Each point is reached from the start by the listed moves, each made 0, 1 or 2 times, or once backwards (-1), plus a little noise. Say if it took an odd or an even number of moves. Then give how often each move was made.
In the rows, zero is written as 128.

Moves:
(1): [122  99]
(2): [156 115]
Start: [121 130]
Points:
[182 133] => odd (-1, 2)
[178 104] => even (0, 2)
[165  44] => even (2, 2)
[139  59] => odd (2, 1)

Moves:
(1): [127  97 103 141 112]
(2): [126 157 139 149 117]
(3): [128 141 160  70 106]
(4): [137 133 159 141 132]
Start: [147 123 121 125 134]
Points:
[139  46  22 162 145] => even (1, -1, -1, -1)
[153 229 229 109 109] => odd (-1, 2, 1, 1)
[152 187 176 178 117] => odd (0, 2, 0, 1)
[145  91  97 136 117] => odd (1, 0, 0, 0)
[136  71  70  79  73] => even (2, 0, 1, -1)

Moves:
(1): [127 129 129 115 121 144 138 131 126 116]
(2): [120 133 120 120 139 134 119 135 130 130]
(3): [139 139 133 135 121 142 126 132 118 139]
(4): [133 132 122 140 134 136 106 132 126 119]
(5): [125 130 135 124 136 116 120 137 125 126]
(6): [120  98 129 126 121 138 103 120 115 135]
(7): [127 136 124 121 127 135 124 127 104 130]
(8): [137 132 124 133 136 123 129 143 124 125]
Start: [131 128 130 118 129 135 127 128 123 132]
Points:
[151 121  94 157 150 202   7 156  52 163] => odd (-1, 2, 2, 2, -1, 2, 1, 2)
[176 191 144 129 148 151 136 199 120 104] => odd (2, 0, 2, 1, 2, -1, -1, 2)
[157 151 123 169 120 178  75 117 108 153] => odd (-1, 0, 2, 2, -1, 0, 0, -1)
[137  98 134 134 100 219  38 114  76 140] => even (1, 0, 2, 2, 0, 2, 0, -1)
[146 185 150 100 138 159 147 174 131 119] => odd (2, 1, 2, 0, 2, -1, -1, 0)
[124 103 122 134 128 165  57 113 111 124] => even (0, 0, 0, 2, 0, 1, 0, -1)

Moves:
(1): [140 129 144 117 122 127 137 147 150 129 150 114 150 112]
(2): [120 132 148 122 118 122 130 119 128 130 120 116 112 117]
(3): [151 126 110 114 110 122 121 125 138 115 126 126 126 132]
(4): [138 149 144 123 130 118 125 144 122 125 126 119 119 126]
(5): [135 126 128 106 131 114 139 147 113 132 123 136 125 122]
(6): [143 144 124 106 145 114 138 112 107 131 138 132 110 151]
(7): [112 123 118 102 123 108 136 147 140 140 134 138 148 129]
(8): [123 125 125 129 157 118  95 146 133 140 112 122 135 145]
(9): [131 124 135 123 132 127 148 118 104 103 141 123 159 129]
(10): [ 85 126 134 134 133 112 124 135 111 129 167 136 119 128]
(11): [121 113 138 122  98 115 132 124 141 137 117 163 119 145]
Start: [142 122 135 139 124 144 138 120 133 133 119 119 123 118]
Points:
[ 73 121 199 163  60 116 102 101 171 145 179 117  35 105] => even (1, 2, 1, 0, -1, 0, -1, 0, -1, 2, 1)
[126 120 176  69 116  70 148 169 118 144  97 141 142 135] => odd (0, 1, 0, 1, 1, 0, 1, 1, 1, 0, 1)
[136 140 207  15  65  47 249 177 121 151 163 191 159 134] => even (1, 0, -1, 2, 1, 1, 2, -1, 1, 0, 2)
[115 140 214 124  65  86 121 150 129 166 102 172   8 127] => odd (0, 1, 0, 2, 1, 0, -1, 0, -1, 1, 2)
[131  92 144  56  35  51 215 143  59  68 208 217 138 140] => odd (0, -1, 2, 1, 2, 0, 0, -1, 2, 2, 2)
